Every row gives one point. Each copy is the shape, with its points in the same order, stretched, turned, moved and blurred by noise. Say if it was mirrored as well.

Shape:
[[ 27   6]
 [-11  10]
 [ 10  33]
 [ 29 -10]
 [-39   9]
 [-13 -14]]
Copy 1 (6 x 2):
[[  2  32]
 [ 11  -7]
 [ 30  19]
 [-14  32]
 [ 14 -38]
 [-12 -13]]
Copy 1 is: mirrored
Copy 2, 6 rows:
[[ 18 -21]
 [-11   8]
 [ 20   3]
 [  3 -30]
 [-32  25]
 [-26   2]]
Copy 2 is: only turned
Copy 3, 6 rows:
[[-20   0]
 [ -2  19]
 [-25  26]
 [-12 -13]
 [ 17  28]
 [ 12  11]]
Copy 3 is: mirrored
Copy 4:
[[ 32  13]
 [ 16 -16]
 [ 60 -21]
 [ 13  30]
 [ -1 -36]
 [-19   3]]
Copy 4 is: mirrored

Shape:
[[ 14  10 -25  12]
 [ 15  -9   9   0]
 [-30  19  18  -1]
 [-18  -6 -27  21]
 [ -3  -3   7  13]
 [-35   0  13   1]
 [ 16  -8 -12   7]
 [ 10   0   7 -17]]
Copy 1:
[[ 16 -34  27 -21]
 [ -9 -11 -11 -13]
 [ 38  44   6  -2]
 [  5   1  60   6]
 [ -2  10  12 -10]
 [ 18  45  20  14]
 [ -8 -26  12 -12]
 [  9 -12 -23   3]]
Copy 1 is: only turned
Copy 2:
[[-15 -23 -25 -13]
 [  7  -6   1  13]
 [ -1  52  -3  -3]
 [-43  -3  -4   6]
 [-12  10  -2  17]
 [-15  47  14  11]
 [-10 -21  -3   3]
 [ 18   0   3  -7]]
Copy 2 is: only turned

Shape (11 x 6):
[[ -1  -4 -16 -10  -3   6]
 [ 10   9  -1   7  -5  13]
 [  6  -2 -10   8  16   4]
 [ -4  -7 -13   6  23   9]
 [ 22 -11  17   3 -10 -59]
 [ -7 -18 -17   5  -2  13]
 [ -6  -9   1 -19 -13  19]
 [  6  -5  15   4 -12  15]
 [-12   5  -8 -22   0 -14]
 [ 18   4 -12 -11   4  11]
 [  5   9 -11  10  -3  14]]
Copy 1, 11 rows:
[[  3  17 -11  10  -6   0]
 [ -5   5   4 -11   1  -2]
 [ -4  -1  -4   5 -13   4]
 [ -4   2   1  16 -16   5]
 [ 42 -17 -32 -11 -11   0]
 [ -7   1  -3  22   6   2]
 [ -3  18  -3  14   7 -20]
 [-10  -4   8  -5  18 -23]
 [ 24  24 -15  13 -20   4]
 [ -7  13  -9  -6 -16   1]
 [ -4   5   6  -8   2   6]]
Copy 1 is: mirrored
Copy 2 (11 x 6):
[[ -1   5  -3 -13  15  -5]
 [ -6 -13   3 -10  -5   1]
 [-14 -10  -4  -2  11 -13]
 [-15   0   2   4  19 -15]
 [ 42 -22 -60   4 -16 -24]
 [-14  21  -4  -5   9  -7]
 [  8  21  16 -15  -2 -12]
 [  3   3   7  -8 -24 -12]
 [ 23   5  -1   2  20  -8]
 [ -8 -15   0 -27  11  -8]
 [-11  -9   3  -8   6   7]]
Copy 2 is: only turned
